Every row gives one point. Each copy is the shape, with its points in the same order, turned, moved and blurred by noise. Say if it was mirrored as well.

Shape:
[[ 0.10  0.50]
 [-0.25 -0.24]
 [-0.19 -0.55]
 [ 0.65  0.16]
 [-0.23 -0.14]
 [ 0.34 -0.79]
 [ 0.77  0.34]
 [ 0.08  0.10]]
Copy 1:
[[ 0.55 -0.09]
 [-0.14  0.23]
 [-0.49  0.28]
 [ 0.11 -0.67]
 [-0.11  0.22]
 [-0.72 -0.29]
 [ 0.32 -0.83]
 [ 0.17 -0.11]]
Copy 1 is: only turned
Copy 2, 8 rows:
[[-0.62 -0.19]
 [ 0.19 -0.38]
 [ 0.47 -0.16]
 [-0.46  0.42]
 [ 0.11 -0.32]
 [ 0.56  0.39]
 [-0.66  0.49]
 [-0.24 -0.12]]
Copy 2 is: only turned
Copy 3, 8 rows:
[[-0.13  0.47]
 [ 0.26 -0.26]
 [ 0.14 -0.60]
 [-0.70  0.02]
 [ 0.20 -0.16]
 [-0.28 -0.85]
 [-0.79  0.23]
 [-0.08  0.05]]
Copy 3 is: mirrored
Copy 4, 8 rows:
[[ 0.76 -0.30]
 [ 0.20  0.24]
 [-0.18  0.40]
 [ 0.18 -0.72]
 [ 0.17  0.30]
 [-0.53 -0.11]
 [ 0.34 -0.83]
 [ 0.35 -0.24]]
Copy 4 is: only turned

Shape:
[[-0.08 -0.65 -0.38  0.14]
 [-0.05 -0.28  0.59 -0.12]
 [-0.93  0.28 -0.20  0.58]
 [ 0.01  0.21 -0.44  0.48]
 [-0.14 -0.65 -0.50 -0.28]
 [ 0.10  0.49  0.57 -0.10]
 [-0.15 -0.25 -0.29 -0.24]]
Copy 1, 7 rows:
[[ 0.76 -0.39 -0.20 -0.17]
 [-0.23 -0.46 -0.24  0.07]
 [ 0.36  0.58 -1.00 -0.21]
 [ 0.48  0.47  0.03 -0.04]
 [ 0.62 -0.53 -0.02 -0.60]
 [-0.68  0.18  0.06  0.16]
 [ 0.21 -0.21 -0.02 -0.51]]
Copy 1 is: only turned
Copy 2:
[[ 0.04 -0.55  0.04  0.02]
 [ 0.18  0.38  0.46 -0.12]
 [-0.43 -0.36 -0.05 -1.09]
 [-0.73 -0.20 -0.33 -0.27]
 [ 0.42 -0.57 -0.22 -0.04]
 [-0.18  0.91 -0.01 -0.46]
 [ 0.22 -0.12 -0.20 -0.06]]
Copy 2 is: only turned
Copy 3 (7 x 4):
[[ 0.24 -0.35 -0.23 -0.46]
 [ 0.16  0.18  0.67 -0.38]
 [-0.80  0.43 -0.39 -0.70]
 [-0.15  0.25 -0.40  0.04]
 [ 0.08 -0.75 -0.12 -0.43]
 [-0.28  0.45  0.75  0.20]
 [-0.13 -0.42  0.07 -0.27]]
Copy 3 is: mirrored
Copy 4:
[[-0.39  0.54 -0.23  0.38]
 [ 0.23  0.61  0.63  0.10]
 [ 0.38 -0.44 -0.04  0.85]
 [-0.02 -0.22 -0.26  0.01]
 [-0.78  0.47  0.08  0.41]
 [ 0.32 -0.01  0.83 -0.27]
 [-0.50  0.23  0.30  0.27]]
Copy 4 is: mirrored

Shape, 10 rows:
[[-0.42 -0.39 -0.68 -0.22 -0.39  0.12]
 [ 1.00 -0.35 -0.34  0.53 -0.75  0.20]
 [-0.57 -0.24 -0.60 -0.11  0.04 -0.08]
 [-0.50  0.22  0.11  0.24 -0.08  0.58]
 [-0.31 -0.31 -0.51 -0.25  0.14  0.26]
 [-0.19  0.16  0.01 -0.43  0.23  0.22]
 [ 1.09  0.02 -0.20  0.22 -0.33 -0.58]
 [ 0.36 -0.26  0.16  0.24 -0.13 -0.56]
 [ 0.95 -0.31 -0.11  0.54  0.20 -0.09]
 [-0.23 -0.41  0.16 -0.22 -0.21  0.37]]
Copy 1 (10 x 6):
[[-1.09 -0.17  0.23 -0.48 -0.36 -0.32]
 [-0.74  0.52 -0.40  0.63  0.54 -0.23]
 [-0.71 -0.45  0.34 -0.45 -0.42 -0.39]
 [-0.23  0.06  0.93  0.04 -0.31  0.01]
 [-0.62 -0.49  0.28 -0.38 -0.27 -0.02]
 [-0.10 -0.33  0.33 -0.54 -0.23  0.26]
 [-0.10  0.48 -0.77 -0.01  0.48 -0.44]
 [ 0.03  0.24 -0.50 -0.02 -0.26 -0.44]
 [-0.01 -0.03 -0.53  0.53  0.46 -0.22]
 [-0.48  0.03  0.24 -0.06 -0.55  0.26]]
Copy 1 is: only turned
Copy 2 (10 x 6):
[[-0.78 -0.03 -0.22  0.19  0.11 -0.58]
 [ 0.57  0.15 -0.96  0.77  0.40 -0.69]
 [-0.56 -0.12  0.22  0.04 -0.13 -0.51]
 [-0.17  0.26  0.14  0.01  0.77  0.31]
 [-0.38 -0.25  0.21  0.27  0.02 -0.29]
 [-0.14 -0.53  0.06 -0.05  0.09  0.23]
 [ 0.87  0.09 -0.81  0.26 -0.36 -0.48]
 [ 0.51  0.37 -0.30  0.33 -0.45 -0.09]
 [ 0.93  0.08 -0.23  0.67 -0.03 -0.41]
 [-0.44  0.01 -0.21  0.49  0.24  0.21]]
Copy 2 is: only turned
Copy 3, 10 rows:
[[-0.43  0.12 -0.72  0.21 -0.21  0.15]
 [ 0.02 -0.52  0.39 -0.49 -1.01  0.42]
 [-0.05  0.10 -0.78  0.29 -0.01 -0.10]
 [ 0.42  0.87 -0.19  0.01 -0.24 -0.04]
 [-0.01  0.17 -0.75  0.18 -0.01  0.26]
 [ 0.24  0.47 -0.19  0.21  0.27  0.40]
 [ 0.13 -0.89  0.68 -0.08 -0.26  0.10]
 [ 0.25 -0.33  0.27 -0.42  0.17 -0.19]
 [ 0.69 -0.66  0.22 -0.54 -0.38  0.32]
 [-0.15  0.50 -0.26 -0.29  0.07  0.47]]
Copy 3 is: mirrored
Copy 4 (10 x 6):
[[ 0.22 -0.08 -0.51 -0.04 -0.91 -0.43]
 [ 0.42  0.22 -0.80 -0.87 -0.06  0.70]
 [ 0.14  0.10 -0.22  0.41 -0.82 -0.39]
 [ 0.57  0.18  0.46 -0.30 -0.48 -0.42]
 [-0.02 -0.09 -0.05  0.09 -0.83 -0.17]
 [-0.14  0.01  0.34  0.02 -0.31 -0.30]
 [-0.07  0.65 -0.72 -0.25  0.47  0.53]
 [ 0.28  0.25 -0.42  0.22  0.34  0.18]
 [ 0.22  0.41 -0.23 -0.19  0.13  0.96]
 [ 0.35 -0.44  0.08 -0.18 -0.28 -0.27]]
Copy 4 is: only turned

Shape:
[[ 0.13  0.08 -0.53  0.43 -0.32  0.39 -0.12  0.60 -0.42]
 [-0.12  0.39  0.19  0.97  0.52  0.09  0.06 -0.81  0.21]
 [-0.02  0.41  0.60 -0.12  0.56 -0.31  0.14  0.20  0.26]
 [-0.01 -0.02 -0.61 -0.26 -0.44 -0.63 -0.33  0.56  0.57]
 [ 0.11  0.72  0.59  0.33 -0.01  0.22 -0.13 -0.35  0.47]
 [-0.66  0.08  0.19 -0.60 -0.31 -0.54 -0.48  0.15  0.31]
 [ 0.32 -0.09 -0.39  0.31 -0.26 -0.04 -0.40  0.23 -0.62]
 [ 0.84 -0.27 -0.58  0.08 -0.41 -0.28 -0.07  0.49 -0.72]
 [ 0.08  0.18 -0.38 -0.71  0.35  0.01 -0.23  0.27  0.15]
 [-0.30  0.45  0.50 -0.18  0.05  0.05  0.31 -0.84  0.58]
 [-0.29  0.03 -0.05 -0.24  0.23 -0.16 -0.05  0.23  0.05]
 [ 0.73 -0.35 -0.62  0.50 -0.31  0.14 -0.93  0.32 -0.52]
 [-0.26 -0.34  0.42 -0.02  0.00  0.11 -0.03 -0.09  0.74]]
Copy 1:
[[ 0.06 -0.29  0.57  0.02  0.66  0.56 -0.30  0.28 -0.25]
 [ 0.33 -0.43  0.36 -0.31 -0.59 -0.42 -0.02 -0.92 -0.33]
 [ 0.51  0.38  0.15 -0.59 -0.13 -0.51 -0.15  0.03  0.42]
 [-0.50 -0.22  0.68 -0.15  0.08  0.05 -0.37  0.77  0.86]
 [ 0.39 -0.26 -0.09 -0.70 -0.68 -0.14 -0.49 -0.15 -0.13]
 [-0.46  0.61  0.29 -0.04 -0.58 -0.08 -0.36  0.58  0.54]
 [ 0.05 -0.33  0.48  0.30  0.39  0.15  0.02  0.48 -0.39]
 [-0.11 -0.57  0.33  0.22  0.89  0.09  0.33  0.89 -0.12]
 [ 0.43  0.10  0.21  0.26 -0.09  0.22 -0.07  0.45  0.84]
 [ 0.05  0.11 -0.39 -0.55 -0.93 -0.07  0.02 -0.44  0.26]
 [ 0.10  0.36  0.28 -0.01 -0.01 -0.03 -0.12  0.12  0.46]
 [ 0.04 -0.84  0.60  0.72  0.49  0.04 -0.36  0.71 -0.44]
 [-0.26  0.11 -0.25 -0.13 -0.21 -0.31 -0.62 -0.37  0.49]]
Copy 1 is: only turned
Copy 2, 13 rows:
[[-0.14  0.56 -0.02 -0.42 -0.12  0.16 -0.46 -0.76 -0.22]
 [ 0.05  0.33 -0.47  0.33  0.05  0.58  0.40  0.81 -0.20]
 [-0.40  0.05  0.35 -0.27  0.06 -0.30  0.04  0.76  0.32]
 [-0.54 -0.73 -0.16 -0.60  0.39 -0.09 -0.50 -0.51  0.35]
 [-0.02  0.09  0.46  0.18  0.51  0.54 -0.06  0.62 -0.17]
 [-0.59 -0.72  0.43 -0.13  0.23 -0.15  0.32 -0.41  0.70]
 [ 0.13  0.53 -0.30 -0.37  0.26 -0.18 -0.12 -0.76  0.09]
 [ 0.41  0.43 -0.36 -0.68  0.27 -0.63 -0.56 -0.93  0.10]
 [-0.16 -0.18  0.18 -1.02  0.08 -0.08  0.21 -0.11  0.26]
 [ 0.30 -0.63  0.41  0.31 -0.03  0.40  0.32  0.72  0.13]
 [-0.39 -0.19  0.10 -0.39 -0.25 -0.14  0.13  0.01  0.19]
 [ 0.02  0.58 -0.60 -0.56  0.71 -0.08 -0.04 -1.10 -0.44]
 [-0.26 -0.70  0.25  0.07  0.07 -0.16  0.23  0.21 -0.45]]
Copy 2 is: only turned

Shape (18 x 12):
[[-0.41 -0.27  0.51  0.04 -0.43  0.28 -0.55  0.03 -0.68  0.29 -0.06  0.21]
 [-0.29  0.28 -0.27  0.49  0.19  0.01  0.45  0.41 -0.09 -0.62  0.59  0.30]
 [-0.75  0.30 -0.13  0.36 -0.22 -0.11  0.22  0.74  0.28 -0.21  0.38  0.80]
 [ 0.63 -0.01 -0.19 -0.62 -0.32 -0.17  0.11  0.15  0.54 -0.39  0.16 -0.47]
 [-0.10 -0.15  0.54  0.01 -0.24 -0.35  0.55  0.10  0.69  0.48  0.28 -0.26]
 [-0.09 -0.01  0.79  0.06 -0.48 -0.68 -0.01  0.24 -0.59  0.76 -0.39 -0.22]
 [ 0.37 -0.19 -0.10 -0.37 -0.75  0.43  1.11 -0.51  0.45  0.35  0.21 -0.52]
 [ 0.18 -0.07  0.62 -0.52 -0.04 -0.26  0.36 -0.03 -0.17 -0.19  0.69  0.13]
 [-0.53  0.41  0.55 -0.27 -0.23 -0.14 -0.22  0.00 -0.31  0.35 -0.22 -0.37]
 [ 0.38 -0.56 -0.05 -0.28 -0.45  0.03  0.63 -0.18  0.34  0.08  0.62 -0.35]
 [ 0.52 -0.28 -0.34 -0.22 -0.04 -0.03  0.45 -0.49  0.47  0.54  0.27 -0.23]
 [ 0.47 -0.49 -0.47 -0.65 -0.42 -0.34  0.65 -0.38  0.10 -0.40  0.21 -0.21]
 [-0.06 -0.22  1.02 -0.07 -0.14  0.28  0.16 -0.18 -0.48  0.61 -0.89  0.13]
 [-0.12  0.34  0.21  0.40  0.00  0.27 -0.02  0.64 -0.24  0.26  0.11  0.17]
 [ 0.17 -0.67  0.09 -0.70 -0.07 -0.15  0.31  0.44 -0.50 -0.44  0.34 -0.57]
 [-0.81  0.46 -0.61 -0.03  0.25  0.07  0.55  0.73 -0.03  0.22  0.65  0.88]
 [-0.14  0.36  0.54  0.24 -0.39 -0.06 -0.19  0.02 -0.70  0.27 -0.16 -0.06]
 [-0.18 -0.25 -0.19 -0.16  0.00 -0.16  0.39 -0.44  0.37  0.18 -0.01 -0.56]]
Copy 1 (18 x 12):
[[ 0.55  0.16 -0.80  0.29 -0.28  0.19 -0.11  0.32  0.45  0.46  0.25  0.33]
 [-0.11 -0.24 -0.03  0.62 -0.33 -0.38  0.24  0.44 -0.96  0.26 -0.23 -0.29]
 [ 0.11  0.12 -0.46  0.60 -0.02  0.25  0.67  0.65 -1.18  0.25 -0.12 -0.14]
 [-0.40  0.49  0.67  0.24  0.03  0.13 -0.16  0.14  0.04 -0.55 -0.75  0.34]
 [ 0.17  0.03  0.36  0.43  0.48  0.22  0.39  0.84  0.18 -0.61  0.31 -0.23]
 [ 0.46  0.10 -0.68  0.68  0.44  0.13  0.13 -0.16  0.78 -0.19  0.46 -0.13]
 [ 0.41  1.01  1.03  0.46  0.35 -0.22 -0.39  0.80  0.30 -0.44 -0.24 -0.29]
 [-0.20 -0.08  0.31  0.80  0.03 -0.41  0.24  0.66  0.14  0.02 -0.05  0.57]
 [-0.17  0.19 -0.45  0.16  0.33  0.18 -0.14  0.19  0.43  0.31  0.51  0.01]
 [ 0.37  0.30  0.59  0.43  0.14 -0.26 -0.17  0.89  0.20 -0.62 -0.67  0.05]
 [ 0.55  0.40  0.77 -0.12  0.19 -0.39  0.01  0.50  0.06 -0.72 -0.18  0.16]
 [ 0.16  0.53  0.72  0.39  0.40 -0.55 -0.06  0.33  0.12 -0.28 -1.01  0.31]
 [ 0.92  0.31  0.09  0.42  0.03  0.41  0.10 -0.14  0.88  0.48  0.73  0.08]
 [ 0.33  0.02 -0.28  0.47 -0.42  0.19 -0.12  0.23 -0.48  0.02  0.43 -0.12]
 [ 0.08 -0.40  0.27  0.80  0.20 -0.16 -0.75  0.21  0.17 -0.02 -0.76  0.45]
 [ 0.39  0.12 -0.29  0.44  0.26 -0.25  0.23  0.72 -1.59  0.33  0.32  0.33]
 [ 0.23  0.32 -0.63  0.54 -0.20 -0.11 -0.06  0.01  0.35  0.20  0.48 -0.06]
 [ 0.23  0.16  0.44 -0.20  0.42 -0.14 -0.01  0.50  0.26 -0.15 -0.25 -0.24]]
Copy 1 is: only turned
Copy 2:
[[-0.46  0.35  0.41  0.09 -0.31  0.38 -0.53  0.54 -0.22 -0.36  0.34  0.28]
 [-0.32 -0.24 -0.45 -0.31  0.38  0.69  0.21 -0.45 -0.67  0.30 -0.13 -0.01]
 [-0.66 -0.51 -0.37 -0.14 -0.11  0.29 -0.45 -0.80 -0.54  0.13 -0.20  0.16]
 [ 0.06  0.40 -0.05  0.02 -0.07 -0.51  0.66 -0.13 -0.09  0.60  0.14 -0.67]
 [ 0.21 -0.49  0.07 -0.12 -0.11 -0.81  0.27  0.12 -0.28  0.14 -0.15  0.30]
 [ 0.15  0.33  0.63 -0.15 -0.01 -0.56 -0.61  0.37 -0.59  0.03  0.59  0.80]
 [ 0.77  0.29 -0.40  0.22 -0.05 -0.60  0.30  0.66 -0.05  0.35 -0.87 -0.27]
 [ 0.31  0.10  0.03  0.22 -0.41  0.14  0.66 -0.07 -0.47  0.12  0.33  0.34]
 [ 0.02  0.37 -0.05 -0.40 -0.04 -0.29 -0.36  0.27 -0.08 -0.37  0.67  0.38]
 [ 0.31 -0.03 -0.07  0.23 -0.30 -0.29  0.58  0.49 -0.24  0.67 -0.40 -0.19]
 [ 0.31  0.04  0.04  0.29  0.22 -0.38  0.45  0.40  0.40  0.69 -0.42  0.08]
 [ 0.78  0.26  0.00  0.23 -0.21  0.02  0.37  0.09 -0.06  1.01 -0.10 -0.53]
 [ 0.37  0.28  0.63  0.50  0.32 -0.24 -0.58  0.51 -0.25 -0.78  0.31  0.37]
 [-0.71  0.15 -0.12  0.04  0.41  0.00 -0.15 -0.03 -0.59 -0.17  0.07  0.38]
 [ 0.25  0.15 -0.18  0.30 -0.23  0.14  0.40  0.51 -0.66  0.63  0.81 -0.46]
 [-0.57 -0.46 -1.08  0.28  0.11  0.49 -0.43 -0.67 -0.23  0.39 -0.12  0.56]
 [-0.15  0.64  0.30 -0.31  0.12  0.07 -0.36  0.25 -0.44 -0.29  0.28  0.53]
 [ 0.46 -0.23 -0.06 -0.25  0.20 -0.29  0.09  0.44  0.31  0.40 -0.01 -0.20]]
Copy 2 is: only turned
Copy 3:
[[ 0.16  0.39  0.21  0.32  0.37 -0.12  0.11 -0.66  0.38 -0.02  0.59  0.15]
 [ 0.35  0.14 -0.34 -0.05 -0.56  0.98  0.53  0.17  0.03  0.49 -0.03 -0.09]
 [ 0.30 -0.11 -0.08 -0.42 -0.72  0.59  0.84 -0.17  0.60  0.56  0.13  0.09]
 [-0.14 -0.32 -0.26 -0.50  0.25  0.19  0.62  0.77 -0.48 -0.54  0.01 -0.37]
 [ 0.15 -0.83 -0.12 -0.54 -0.10  0.02 -0.08  0.02  0.07  0.06  0.23 -0.87]
 [ 0.14  0.37  0.08 -0.12 -0.07 -0.79 -0.46 -0.24  0.51 -0.11  0.26 -0.60]
 [-0.37 -0.76  0.14 -0.24 -0.41  0.22 -0.03 -0.03 -1.19 -0.50  0.64 -0.62]
 [ 0.43  0.05  0.39  0.02  0.27  0.26  0.42  0.34 -0.16  0.16  0.22 -0.81]
 [-0.11  0.05  0.01  0.00  0.18 -0.73 -0.08 -0.05  0.09  0.40  0.39  0.01]
 [ 0.10 -0.45 -0.16 -0.28 -0.02  0.42  0.34  0.03 -0.70 -0.49  0.52 -0.89]
 [ 0.27 -0.71 -0.21 -0.18 -0.09  0.05  0.13 -0.13 -0.84 -0.59 -0.08 -0.47]
 [-0.25  0.15 -0.07 -0.42  0.01  0.37  0.77  0.06 -1.01 -0.58 -0.04 -0.76]
 [-0.40 -0.04  0.55  0.47  0.18 -0.33 -0.61 -0.56  0.32 -0.18  0.00 -0.27]
 [ 0.38 -0.09 -0.13  0.27 -0.42  0.09  0.11  0.04  0.54  0.05  0.28  0.21]
 [-0.23  0.48 -0.39  0.31  0.32  0.16  0.68  0.34 -0.28 -0.29  0.27 -0.97]
 [ 0.60 -0.36 -0.03  0.23 -1.11  0.27  1.29 -0.21  0.24  0.68 -0.05  0.03]
 [ 0.23  0.48  0.12  0.04 -0.06 -0.25 -0.29 -0.17  0.21  0.13  0.39  0.05]
 [-0.21 -0.45 -0.54 -0.32  0.09 -0.10  0.13 -0.27 -0.73  0.00 -0.03 -0.52]]
Copy 3 is: only turned
Copy 4:
[[-0.25 -0.35  0.25 -0.16  0.15  0.43 -0.03  0.55 -0.03 -0.24  0.64  0.74]
 [ 0.40 -0.18 -0.40  0.30  0.17 -0.28 -0.25 -0.93  0.40  0.03 -0.05  0.58]
 [ 0.05  0.17 -0.07  0.25 -0.12 -0.62  0.02 -0.70  0.23 -0.30 -0.06  1.07]
 [-0.10  0.60 -0.79 -0.40 -0.31 -0.14  0.03 -0.22  0.24  0.16  0.32 -0.71]
 [-0.40  0.10 -1.02  0.46 -0.16 -0.60  0.31  0.51  0.02  0.21  0.05  0.22]
 [ 0.22 -0.14  0.00  0.24  0.28 -0.51  0.13  1.33  0.01 -0.38  0.41  0.23]
 [-0.27  0.28 -1.51  0.38 -0.42  0.54  0.37  0.25  0.38 -0.19 -0.17 -0.35]
 [ 0.18 -0.28 -0.98 -0.57  0.42 -0.26  0.34  0.07 -0.01  0.09  0.20  0.19]
 [ 0.14  0.22 -0.07  0.40  0.38  0.02  0.32  0.56 -0.34 -0.13  0.67  0.25]
 [-0.41 -0.18 -1.23 -0.11 -0.26  0.11  0.32  0.04  0.49  0.08  0.02 -0.31]
 [-0.40  0.04 -0.76  0.12 -0.15  0.22  0.42  0.23  0.33  0.44 -0.49 -0.52]
 [ 0.07 -0.21 -0.84 -0.36 -0.46  0.16  0.46 -0.20  0.20 -0.21 -0.08 -0.84]
 [-0.09 -0.16 -0.31  0.15  0.17  0.32 -0.32  1.28 -0.76 -0.46  0.04  0.40]
 [-0.07  0.18 -0.12  0.28  0.45 -0.13 -0.45  0.17  0.34 -0.06  0.12  0.72]
 [-0.16 -0.53 -0.70 -0.46  0.36 -0.19 -0.15 -0.16  0.19 -0.50  0.63 -0.66]
 [-0.30  0.20 -0.07  0.40  0.58 -0.35  0.36 -1.01  0.38 -0.51 -0.51  0.90]
 [ 0.40 -0.03  0.01  0.16  0.36  0.16 -0.13  0.72  0.05 -0.14  0.50  0.47]
 [-0.28 -0.13 -0.60  0.63 -0.23  0.08  0.42  0.13 -0.09  0.20  0.10 -0.47]]
Copy 4 is: mirrored
